Every row gives one point. Before rounding, the points of a table are all equally far from one centre. They may lie mostly on one side of it. Where is the centre, to within rounding?

Points (8 x 3)
0 -40 -3

-6 -41 30

30 -47 13

28 -40 37

28 -23 -11

20 -48 4

8 -46 -1

0 -39 -4
Centre: 14 -21 17

Points (12 x 6)
47 -15 18 21 -39 -16

-2 17 -6 10 -55 1

50 -22 -3 22 -53 -18

64 -3 -12 -25 -28 0

-3 -29 -33 -19 -62 3

56 4 -1 -31 -24 4

48 22 -3 6 -41 -5

8 8 26 1 -34 12

2 32 -14 -14 -13 -33

40 27 -31 -18 -2 -10

16 8 8 -13 -62 -21

28 -26 -45 -12 -61 2
Centre: 17 -15 -16 -3 -20 -11

Points (15 x 8)
-9 31 42 -4 25 11 -45 0

20 40 18 -28 5 8 -49 -20

-30 52 -4 9 7 -11 27 -15

40 32 10 -31 11 18 -26 -3

22 30 32 11 -31 -2 -43 11

17 22 15 -33 -11 28 38 14

19 35 56 -34 49 -8 21 -7

30 43 64 -26 -12 14 -19 16

39 63 22 -2 -6 -16 18 29

18 45 -5 -12 30 4 -27 2

38 33 46 -23 -13 16 -34 -4

29 70 38 -18 -33 -7 9 -20

28 11 -10 4 1 3 21 -33

34 30 54 14 9 10 -11 -23

-4 25 52 -49 38 -2 37 4
Centre: 0 19 29 -19 -4 -24 2 -2

Points (14 x 11)
3 41 -13 10 -9 47 2 -2 6 31 -51

10 12 23 22 -58 26 -2 -24 6 5 -38

4 44 25 24 -20 45 -13 -6 35 19 -52

7 6 31 17 -44 36 11 -33 9 9 -62

9 43 8 24 -25 57 32 -18 33 2 -34

14 2 8 9 -39 46 -21 7 36 14 -38

-7 10 21 22 -22 54 -2 -44 31 1 -40

23 34 9 26 -45 37 -1 -25 21 -13 -40

20 22 32 38 -37 34 -2 -11 -7 0 -34

7 27 20 30 -26 53 -20 -2 21 8 -27

24 13 25 25 -13 52 -19 8 0 24 -41

0 42 30 36 -39 33 12 -17 8 4 -28

-21 19 -6 12 0 47 28 -31 43 24 -32

1 48 16 4 -11 24 18 -15 72 -2 -52
Centre: 17 16 20 -8 -1 14 12 -14 20 7 -27

Points (19 x 14)
2 31 -49 -28 -12 10 -22 -7 44 -5 -29 -22 -39 15

16 18 -27 -30 -5 -32 0 2 36 16 -56 -34 -13 34

11 -12 -19 22 -51 23 -4 -19 49 4 -52 -28 -35 30

-4 34 -28 17 -6 -34 5 -6 67 -8 -17 -6 -33 20

22 22 -52 -5 17 -20 -23 15 45 -7 -20 -29 -1 36

43 -2 -35 -4 -41 -50 11 18 50 -33 -14 -33 -33 20

11 24 -35 3 -22 -12 12 4 62 -3 -30 -16 -24 56

2 4 -22 -12 -5 -31 7 10 6 -23 -21 -23 -31 53

-13 13 -23 -13 -16 -18 -6 4 54 -10 -15 -27 -43 35

-2 -5 -39 -5 -54 -48 3 -9 36 8 -53 -21 -23 31

14 4 -59 1 -11 -3 16 2 31 5 -21 -50 -11 36

-8 3 -55 0 1 -18 11 -5 38 -31 -25 -16 -7 27

7 5 -51 -4 -28 -25 4 -18 51 -10 -23 -26 -45 29

43 27 -36 -6 14 -18 2 -11 57 -17 -19 -31 -8 30

12 43 -48 -17 -46 -4 10 21 30 -27 -41 -37 -18 7

2 37 -52 -21 -22 5 -8 -3 34 1 -42 -23 -26 37

-5 -2 -21 -8 -9 -16 8 -6 44 8 -51 -29 -37 34

24 26 -56 8 -21 -25 -1 -7 47 -21 -51 -18 -39 24

45 2 -39 -1 -43 -11 -16 -22 34 0 -57 -27 -11 57
Centre: 33 4 -11 5 -33 -8 -11 7 18 5 -16 5 -3 -2

Points (22 x 18)
-32 -22 7 -52 63 24 20 38 11 44 -20 -5 -31 25 -22 23 -8 -18

-7 -48 3 -18 85 27 6 15 3 9 -23 -13 -40 37 -31 33 6 4

-45 -8 -45 -40 40 17 3 -5 16 -10 -6 -6 -20 37 11 32 3 -17

-34 -5 -51 -36 61 -3 15 23 8 -2 -14 -19 -21 17 -5 47 7 12

-18 -8 6 -14 51 -14 -4 27 40 37 6 -7 -11 22 -32 67 18 13

-47 -19 -31 -16 66 9 24 28 0 -12 -13 -25 -19 32 -20 18 -7 -27

-19 -5 -3 -51 76 4 -4 21 -9 14 -41 -1 -35 18 -7 56 15 -6

-6 -17 -27 -35 51 40 2 53 17 7 -42 -16 -43 4 -4 1 -13 2

-23 -15 -8 -35 83 12 12 16 14 1 -19 -13 -18 -2 -4 2 -26 15

-44 -56 -18 -22 69 21 13 37 -9 3 -21 -4 -21 15 4 30 -16 -10

-23 2 -20 -32 52 -25 11 29 21 -9 -36 -36 -12 21 -18 49 -13 -22

-32 -30 -26 -2 56 10 26 -5 48 -5 -8 -10 -23 34 -22 18 -4 3

-45 -13 -11 -19 54 10 26 34 -3 25 -23 -5 -49 19 -32 53 26 -15

-37 -11 -25 -33 69 8 2 42 2 6 -30 -8 -24 47 9 37 0 -24

-10 -27 1 -5 91 -13 4 26 -18 -3 -15 5 -24 3 -5 23 0 -17

-22 -22 -6 -34 61 -10 20 53 -9 7 -43 -22 -25 49 -35 15 8 -5

-27 -43 -40 -12 74 5 16 33 15 16 -36 1 1 36 -28 25 -18 6

-50 -15 -2 -15 52 17 1 -2 17 -24 -17 7 -15 21 -22 26 -27 11

-11 -29 0 -25 71 8 4 14 6 12 -21 -8 -29 64 -44 40 27 -3

-18 -45 -39 -30 65 20 35 24 31 6 -26 -38 -11 3 -4 39 25 -11

-14 -11 -13 -4 43 -7 35 16 20 9 -10 19 -34 24 -48 20 -17 11

-38 -10 -23 -19 48 -9 8 11 31 -3 -14 23 -37 28 -21 14 -7 -3
Centre: -8 -18 -4 -7 21 14 -1 11 -2 23 -27 -17 1 14 -8 20 12 -3

Points (29 x 24)
1 -22 26 15 -10 -35 -27 -23 -21 -17 -59 40 -23 -16 -16 45 6 -17 -68 16
 -29 19 -25 -19

-29 7 25 8 0 -33 -25 2 -22 13 -44 13 -5 28 -11 53 13 1 -84 17 -29 7 -39
 -1

-2 2 14 10 -21 -15 -30 0 2 16 -45 41 -4 -9 3 29 -21 -13 -93 1 -20 10 -19
 1

-7 13 17 -8 19 -8 -51 -15 3 -15 -48 26 -30 -30 -1 42 12 -2 -98 12 -33 14
 -48 -2

11 17 29 0 -3 -8 -12 -1 -8 -21 -64 19 -18 2 -8 16 10 -27 -85 24 -35 7
 -27 -13

23 8 16 -10 -10 -12 -26 -48 -11 -5 -51 15 -23 -16 14 32 12 -18 -80 34
 -20 20 -38 -10

5 -22 21 -3 -37 -17 -32 -21 -15 -26 -29 31 -8 -31 15 22 -13 -8 -81 0 -23
 6 -42 16

-7 0 -5 3 13 -45 -29 -19 -34 -14 -41 6 -25 17 -3 1 -37 -10 -70 -13 -38
 46 -48 -9

20 0 25 -30 -7 4 -35 -22 -14 -26 -32 -2 -17 -32 14 24 -11 -10 -81 -6 -50
 14 -30 -12

7 9 21 -12 -5 -10 -23 -5 1 -2 -55 30 -43 -11 17 10 -12 -14 -93 10 -22 1
 -44 -11

16 -15 13 4 -3 -6 -29 -16 -12 2 -73 24 25 0 1 22 -1 -19 -66 -4 -20 26
 -32 15

8 -16 -7 -10 -26 -26 -11 1 1 20 -49 30 -28 16 -9 25 25 -11 -68 33 -8 31
 -50 0

-4 1 -20 -11 -15 -6 8 -16 -4 -16 -22 28 -54 -25 -7 47 -35 -18 -70 7 -24
 41 -28 3

-12 -32 14 -17 1 -28 -53 -7 6 -20 -41 12 -5 0 16 22 -16 -13 -66 32 -15
 34 -13 -3

-5 -1 14 5 -20 2 -24 -48 1 7 -37 12 3 -29 -28 31 12 -14 -93 6 -21 19 -14
 -12

-9 13 -4 -29 -27 -4 -20 -9 -20 27 -37 33 -36 -15 11 19 10 -25 -77 16 -30
 27 -47 -18

9 9 15 -21 -11 10 -29 -25 -2 18 -46 3 -16 -37 -4 44 21 -15 -77 -11 -44
 -3 -41 -26

19 5 2 14 0 10 -55 -26 -29 6 -52 3 -6 -22 9 38 28 -13 -61 21 -28 17 -56
 14

-7 6 5 -7 -19 -24 -28 -25 -13 -15 -33 28 -4 -8 5 43 -3 5 -96 29 -24 2
 -25 -34

-15 -1 9 17 -25 5 -37 1 -19 2 -61 3 -32 -11 -9 6 -2 -32 -67 8 -57 31 -16
 -3

26 3 7 -18 -24 -4 -24 11 -13 7 -33 11 0 -31 -5 20 -18 -28 -72 23 -27 22
 -31 -35

-12 -14 7 -13 -39 -7 -7 -22 -11 20 -60 17 -30 -9 -26 59 2 -15 -67 24 -15
 5 -40 -8

30 8 25 4 -23 -25 -56 -14 -5 -12 -30 9 -8 -6 29 49 -1 1 -62 19 -30 12
 -29 -2

-17 -10 29 3 -14 -24 -34 -37 -20 24 -33 14 -21 -2 2 35 0 -37 -61 -13 -34
 35 -65 -14

-15 30 21 -2 -1 15 -35 -25 2 17 -22 9 -31 -8 -21 39 -5 -11 -95 -16 -24 1
 -34 -6

-27 -7 -13 -22 -19 -26 -10 -3 -29 -3 -22 13 -28 -38 13 -2 -25 -31 -71 15
 -46 24 -11 20

6 -17 41 -8 -16 -15 -7 -32 -17 2 -42 30 -47 -23 5 34 -3 -7 -74 8 -6 27
 -30 8

8 5 27 14 -42 -11 -18 -15 -5 -16 -58 18 -7 -13 -7 51 5 -8 -63 43 -17 9
 -30 -6

3 0 3 3 6 -23 -32 22 -22 7 -45 14 -8 -4 11 30 6 -29 -65 22 13 16 -32 -19
Centre: -10 5 0 -2 6 -18 -14 -15 0 1 -23 8 -15 -16 -13 16 -3 8 -29 10 -34 9 -39
 3

Points (31 x 24)
45 12 12 15 9 -29 11 1 8 -11 0 -21 -38 40 -21 28 -15 13 2 1 -21 -37 -27
 13

29 -32 -25 16 8 -27 -61 8 -9 7 18 -29 5 69 8 -2 -26 -26 -32 50 -34 -41
 -6 8

71 -1 0 24 14 -48 -15 36 16 15 8 -45 1 68 -11 35 -33 -9 -12 25 -19 -32 9
 10

57 1 6 17 5 -19 13 17 -26 32 37 -8 15 38 2 17 -9 -1 -23 26 -42 -16 18 17

52 -14 -14 28 23 -26 -66 -18 16 25 0 -57 11 43 32 56 -9 33 1 25 -2 -38
 18 -2

46 -24 41 30 -37 -10 -45 23 9 34 22 -22 26 34 -16 39 15 28 -33 28 -17 -5
 -20 3

58 -10 -17 11 -3 -8 5 13 -2 1 38 -31 -17 31 13 10 -18 25 15 25 -33 -44 2
 6

24 -47 -14 6 4 -2 -48 15 35 17 38 -15 12 45 -35 7 -1 14 8 36 11 -11 -28
 -27

73 -9 -17 22 -5 -51 -19 12 23 22 3 -54 -12 44 -23 -6 -7 -9 0 48 7 0 3
 -14

45 -25 -1 26 -10 -24 -54 15 -32 17 35 -31 44 35 28 39 10 0 -22 36 -44
 -15 11 -3

55 -51 -7 30 -6 -30 -49 21 39 11 1 -48 0 11 -13 68 -4 19 -4 -13 -4 -28
 -25 -4

39 -51 3 35 7 -32 9 5 26 25 -2 -18 14 43 -30 15 -24 -2 -4 19 -51 -16 9
 -21

48 -7 22 -1 -14 -61 -8 5 -12 3 41 -38 11 19 -1 50 -3 24 -21 24 -6 6 -12
 5

53 0 -15 18 6 -33 -12 11 6 6 -7 -78 18 52 -18 23 -24 17 23 22 -26 -5 -14
 5

57 -67 18 -3 -3 -30 2 20 4 18 17 -39 3 21 -19 38 9 13 -7 56 -34 -11 7 32

20 -32 -43 39 -33 -3 -43 22 41 30 19 -39 8 44 16 49 -16 2 -8 12 -48 -22
 33 25

-1 3 14 11 26 -16 -26 20 -3 64 26 -39 -4 89 -2 48 -31 -3 7 46 -25 4 -3
 18

42 -11 -5 23 -6 -19 -25 -9 -5 17 60 -38 -12 65 -12 30 -11 38 6 32 -25 24
 10 11

51 -13 5 -8 -3 -34 -16 38 -6 30 -15 -11 9 56 -9 29 -25 14 -21 62 -51 5 7
 -20

36 -46 3 13 -10 -42 -11 40 23 8 39 -29 -6 51 -14 32 5 21 18 36 -45 -1
 -10 46

39 -11 9 -9 -20 20 -58 26 13 -25 2 -13 10 40 -4 33 33 32 -21 23 -15 -21
 12 26

53 -13 -5 22 -5 -19 -35 3 -6 -33 38 -54 -5 45 17 40 -4 13 21 12 -22 -9
 35 20

31 -42 40 13 -24 -11 -46 32 -31 -2 10 -19 3 23 -13 4 -10 37 -13 12 -36
 -12 -4 38

43 -30 -26 28 -8 -11 0 15 32 55 0 -58 11 79 -4 16 2 17 -39 33 -17 16 0
 21

67 -32 -4 12 -21 22 -12 5 -7 48 3 -36 -5 67 24 28 -7 29 19 12 9 -24 -29
 8

46 -18 11 37 -25 -39 -46 14 -5 21 42 -51 -2 25 -15 40 -34 25 6 37 -13
 -41 4 2

47 8 -26 21 1 -8 -30 -8 5 -25 24 -42 -10 52 -4 28 3 -9 15 22 -30 4 -37
 -17

46 -24 -1 30 -3 3 -24 3 3 41 35 -20 2 42 -9 61 -39 -21 9 22 -39 -33 11
 -20

18 -77 -18 21 -7 -25 -14 34 28 11 39 -22 21 16 14 44 -8 12 -13 59 -22
 -37 4 7

8 -8 -24 3 41 0 -21 12 34 1 3 -28 28 26 -7 21 -35 21 -7 38 -30 -22 -30
 10

35 -53 16 13 9 -42 -22 30 32 -5 32 -32 -1 11 -16 49 -37 18 -26 44 -30 -5
 -4 0
Centre: 11 -27 -7 23 3 -17 -28 18 -2 22 -8 -22 -14 34 8 33 2 2 -7 23 -1 -3 3 9

Points (30 x 24)
16 -13 -4 57 -12 -36 6 -28 -4 -3 -26 5 -16 7 48 -39 43 15 20 12 -8 -30 3
 -11

20 -15 -31 67 -33 -18 -23 30 15 11 9 -51 -43 5 36 -1 40 21 -26 -4 -3 -54
 -18 -3

39 -24 8 32 -7 -20 4 -13 30 20 -42 -29 -54 25 33 13 40 33 8 -28 43 -42 5
 -1

5 2 9 -1 -12 -28 -14 -25 22 2 -39 -30 -48 -6 22 -14 16 26 5 -14 -8 -59
 31 -20

51 -31 9 41 -7 -18 6 -6 24 -19 -18 -48 -32 -5 67 14 38 51 -15 13 11 -3
 11 -4

34 3 -12 19 -38 -42 -25 4 51 5 -9 -21 -32 13 29 10 42 55 16 -14 -11 -30
 14 -21

13 7 -22 14 -8 -21 5 16 36 29 -49 -42 -13 32 57 -15 47 22 13 -11 -6 -12
 -12 19

10 -13 40 53 -28 -45 -7 -5 21 -9 0 -22 10 13 40 42 43 3 -19 -9 -20 -33
 10 5

28 -9 10 37 15 -70 -45 -11 40 3 -13 -6 -26 -15 62 20 24 42 -27 -5 9 -12
 -13 -19

6 -29 8 36 6 -7 -4 0 32 18 -3 -29 -27 -13 82 9 59 11 27 -6 -27 7 -29 28

41 -8 -31 60 -22 -48 35 33 5 21 -35 -12 -44 -19 15 17 18 21 9 -14 -12
 -16 15 -22

21 -46 -7 40 -20 -23 -11 -4 27 24 9 -27 -40 -16 44 18 39 40 4 4 -21 -72
 -21 6

55 -10 -7 51 6 -61 1 -13 8 16 2 -24 -21 25 43 5 14 23 7 11 16 -27 -6 -45

-1 -15 -17 43 -5 -29 -5 12 23 36 -41 -6 -37 28 35 -20 38 40 12 -7 -10
 -32 20 -11

22 -17 0 36 -11 -28 -1 -19 6 21 5 -43 -19 40 29 3 49 38 4 29 5 -33 -28
 -40

19 -18 43 29 29 0 17 -21 -1 47 -41 -17 2 13 29 -30 51 23 -26 -23 31 -12
 16 -8

46 -33 -9 37 -15 -21 -9 11 38 -4 -7 -34 -44 25 59 -6 22 16 28 -17 18 -32
 -1 -23

1 -5 5 39 2 5 15 -30 -5 28 6 -55 -32 -7 70 2 21 33 -2 -8 30 -41 26 0

17 -5 9 47 -12 -57 18 2 28 32 -44 -38 -19 2 67 -6 28 12 -3 -15 -9 -8 20
 -2

29 -22 -9 57 -28 -39 -10 23 40 48 1 -41 -12 12 23 33 -16 41 5 -25 1 -39
 5 -17

38 -25 14 58 -10 -63 -22 -37 24 9 -46 -3 -24 0 50 17 35 4 4 -16 4 -38 -3
 -6

28 -29 -15 43 -22 -42 -26 28 36 40 -30 -51 -40 18 29 -16 21 22 20 2 -20
 -8 -2 -27

19 -15 50 27 -14 -25 -22 0 22 -6 -40 -16 -47 21 47 -15 5 10 -2 -13 10
 -24 1 -18

4 17 12 34 -48 -16 -17 -35 11 32 -38 -38 -29 -24 59 -13 53 42 3 -12 -10
 -7 9 -2

37 -16 14 61 -9 -51 -61 10 12 23 -34 -42 -46 -1 16 22 27 36 22 -1 11 1
 18 13

9 -20 10 50 1 -37 -22 -3 14 19 -22 -44 -37 5 47 -31 40 38 -6 -14 3 -45
 -4 -23

6 -37 8 48 -13 0 -17 17 34 21 -38 -67 -19 -20 72 19 49 18 -2 12 -23 -8 1
 -7

17 -50 29 16 -7 -35 -10 12 -7 54 -26 -42 -48 -3 53 11 43 26 3 2 -22 -19
 -11 -13

55 -6 23 38 -26 -25 -4 25 50 35 -50 -23 -50 -16 35 -11 -7 30 4 2 22 -14
 -5 -20

40 -19 28 21 -14 -50 0 -6 22 19 -2 -26 -26 0 84 -10 38 3 14 3 -15 -7 -24
 -16
Centre: 24 -15 -12 17 -8 -3 -17 -5 11 26 -4 -13 -5 -24 8 11 22 -2 -12 -3 14 0 -4
 2

Points (31 x 24)
-9 -34 8 7 3 -2 29 -18 -61 56 23 -29 -27 -42 -1 22 9 -21 -15 -21 -54 2
 -19 31

17 11 71 -10 -21 -27 10 26 -59 11 24 -25 -14 -8 4 8 -47 10 -9 -5 -4 40
 -9 16

40 -27 24 22 -23 -6 7 0 -73 54 41 -24 -19 -38 13 47 -46 19 -25 -11 -23
 41 5 -22

14 18 40 -11 3 -15 7 -1 -2 18 61 -78 -30 -12 -30 49 -5 29 -10 3 14 26
 -42 8

12 -13 41 -42 0 -34 23 -27 -28 32 60 -42 -11 3 -17 18 -51 -31 -1 17 16
 -5 3 19

21 -13 -5 -14 -38 26 41 14 -39 37 57 -30 -7 -16 31 -9 -1 -6 -19 6 6 43
 36 -7

-25 -36 46 26 -13 0 25 -6 -35 18 29 -56 0 5 9 -25 -34 29 -33 4 8 73 -2 4

12 10 22 -20 -5 -25 7 -6 1 24 37 -86 -2 -39 27 -5 -36 -3 -25 45 -9 26
 -26 33

6 -19 41 -56 -2 -13 26 -19 -36 -2 15 -21 -23 -4 -43 39 -5 -3 20 8 25 -5
 -24 -5

25 -13 67 -3 -29 -44 17 -23 -66 15 50 -24 -6 -16 -8 -7 -43 4 -10 7 8 52
 2 -21

-28 15 32 -53 -13 -13 10 -29 -16 56 5 -52 -6 11 -10 38 -9 26 11 32 -15 3
 18 14

3 -1 9 -41 -14 -34 -6 3 -29 20 18 -16 4 5 -6 29 -22 28 19 -40 -1 56 14
 -20

12 -2 40 -5 -28 -28 -11 18 -51 70 56 -35 15 -18 -18 21 -8 69 -9 3 -49 10
 -4 4

-3 -6 58 -8 -27 10 27 3 -63 7 40 -77 3 9 7 22 3 7 15 -20 -7 14 -21 8

-14 -64 -1 6 26 -39 32 19 -37 0 18 -30 -28 -3 12 16 -30 -19 -27 -26 -14
 21 -13 26

-1 -27 47 -6 -4 -24 -6 40 -4 -3 46 -11 4 8 -26 41 -8 -1 -13 -18 22 36
 -11 -1

3 -50 24 -32 18 -9 26 -19 -20 19 68 -3 -23 -4 -12 17 8 -7 -13 8 -4 23 19
 -41

-23 -33 59 -13 -7 -42 16 -22 -38 4 91 -43 -25 9 2 63 -10 -3 -37 -7 20 31
 13 8

22 -20 -14 10 -28 -28 23 28 -29 34 22 -83 16 -6 -4 47 -21 13 -28 -44 -2
 8 27 2

11 -19 22 -35 -10 -19 21 22 -40 37 51 -47 6 -21 -15 -13 -44 8 15 -3 -2 5
 15 -7

8 -50 45 -47 -8 -70 15 11 -37 28 21 -78 11 -6 3 37 11 -9 -16 24 -2 4 -25
 29

35 -21 36 -9 38 -19 -3 -38 -21 24 14 -13 11 -35 -3 21 -25 1 -39 -2 -4 62
 15 11

11 -31 46 -1 -42 -34 33 21 -24 31 52 -24 6 -26 -5 1 -36 21 -51 -23 -28
 18 -41 -34

-7 -42 24 -1 -4 -8 0 -27 -6 25 73 -11 23 -46 13 37 -21 -6 -8 -14 14 30
 -4 -39

3 0 56 30 -3 3 24 1 -54 -7 22 -45 -3 -45 20 18 -34 12 -35 -9 -22 14 -34
 -21

19 -3 -1 -3 7 -12 23 35 -63 8 23 -23 24 -35 -3 14 -17 9 -1 4 -38 -6 -6
 -8

6 19 19 31 -16 2 1 15 -10 48 28 -56 -21 23 -21 8 -28 -7 -26 17 -21 -18
 32 26

0 -12 17 -15 0 1 16 41 -30 5 52 1 2 -14 -18 14 0 60 -16 -36 -31 15 -11
 -8

-7 20 36 -56 -22 -25 29 -17 -28 20 31 -51 -20 -46 -45 -23 -15 23 -21 17
 -10 19 -9 11

23 7 30 1 13 2 3 20 -20 36 45 -9 -6 -8 -22 -12 -3 27 -13 -33 -30 27 13
 -9

29 -63 43 -38 -46 -37 -28 -2 -32 1 71 -43 6 -21 -29 13 -24 0 0 7 18 26
 25 1
Centre: 6 -24 0 -5 -33 -23 -17 -30 -38 17 27 -26 -16 -3 12 12 3 31 -45 7 14 -4
 -14 13

Points (31 x 24)
38 -6 -2 -15 2 9 48 11 11 19 22 -29 20 -29 26 -3 -21 -42 -27 53 47 -11
 22 43

16 6 1 3 -10 8 31 31 14 -2 59 -3 -7 -27 6 10 -39 -22 -27 49 46 -35 3 25

24 20 4 -1 -20 2 30 17 20 24 29 -15 5 0 -12 -18 -45 -47 -44 48 33 -20
 -15 6

-5 -14 -8 18 8 -5 -3 28 3 12 26 7 0 18 -24 -13 -37 -36 -46 55 69 -56 2
 27

17 -2 8 -11 -4 -35 33 49 -16 1 32 16 13 -23 8 -47 -37 -53 8 27 84 -30 10
 22

2 -25 10 -19 -11 -15 20 -6 -7 32 40 -21 22 -34 -9 4 -27 -30 -38 58 38
 -30 -2 4

21 9 -7 -17 -29 1 20 46 3 18 22 -20 18 -61 -4 -6 -5 -34 -16 56 18 -53
 -20 38

11 -3 -14 -4 -7 23 5 63 13 11 40 -10 8 -30 27 5 -50 -36 -9 52 75 -6 -2
 37

7 -12 7 0 -36 -7 24 40 -6 12 4 -18 30 -57 -5 -2 -53 -35 -45 58 28 -21 -6
 43

0 -21 -18 18 -5 9 31 44 13 -2 -24 -34 16 -30 16 -2 -42 -32 -19 56 50 -28
 -4 49

28 16 -6 37 -38 -3 39 16 -8 27 9 -14 9 -17 16 -19 -35 -49 -12 51 31 -43
 -2 37

19 23 -2 -23 -4 10 40 18 -34 9 8 -14 31 -45 -26 -11 -21 -19 5 72 45 -16
 -36 43

10 6 -37 -33 -43 -30 -1 30 -7 19 30 -23 10 -12 -1 1 -21 -11 -24 37 66
 -36 11 -5

36 -1 9 16 -25 -25 2 28 22 -15 32 2 21 -21 3 -16 -54 -40 -66 14 40 -6 13
 24

16 -11 -3 -16 -23 -30 39 29 3 28 11 -23 17 -29 -18 -9 -53 -56 -38 41 52
 -29 2 49

14 -7 -28 8 -14 0 26 30 -7 -4 20 -21 35 -33 12 15 -53 -47 -28 42 33 -22
 -19 9

7 -8 -12 -10 -37 -33 41 17 -6 14 17 -4 47 -10 -15 -21 7 -29 -30 56 18 -7
 -10 28

19 15 -12 13 -22 6 45 21 25 1 4 21 33 -27 -6 -18 -30 -14 -26 46 72 -32 1
 19

26 36 -7 -25 5 9 32 46 -13 -27 38 -19 20 -4 -22 24 -13 -36 -8 28 60 -35
 -11 32

17 -10 -8 -15 -39 -43 10 -3 29 -9 22 -15 3 -12 -14 -2 -38 -39 -18 33 21
 -25 15 60

7 -10 -16 20 -4 5 41 8 19 27 41 2 34 3 -4 -4 -8 -55 7 46 22 -3 -3 50

24 11 9 25 4 -10 27 18 -17 -18 -7 -3 52 -10 -9 27 -38 -48 -22 46 20 -39
 -14 26

5 1 -23 12 -40 7 9 42 14 -29 14 -6 33 -2 8 -5 -20 -68 -40 40 42 -13 0 21

1 -13 -22 -10 -31 -6 44 8 -36 13 -6 -38 11 -28 3 3 -57 -17 -5 25 45 -35
 -15 23

12 -10 -9 -17 -4 -34 33 31 18 -24 17 -31 21 -12 -20 -10 -26 -6 -39 39 55
 -15 9 59

18 -11 -29 11 5 1 37 16 12 7 -13 -14 21 -17 20 -12 -33 -42 -26 66 48 -5
 38 44

20 -9 -13 5 -38 3 62 35 -30 13 15 -4 20 -25 -10 0 -30 -32 -34 57 18 -12
 -1 36

12 7 16 -27 3 10 54 26 -8 -2 8 -21 5 -7 0 -35 -25 -33 -2 27 65 -57 -17
 18

9 -4 -2 4 -37 -12 38 26 7 6 30 13 32 -23 13 -2 -24 -45 -17 46 38 -41 33
 48

39 -27 9 -13 0 -1 9 47 -14 7 29 15 44 -11 16 -16 -27 -38 -2 69 54 -54 3
 8

27 -4 2 -3 -31 20 48 18 -23 29 29 -5 38 -43 -21 4 -25 -55 -4 62 49 -25 7
 46
Centre: 24 -7 9 2 -4 3 -16 29 -18 14 -5 -1 4 -18 -19 -9 -7 -25 -1 12 42 -2 8 29
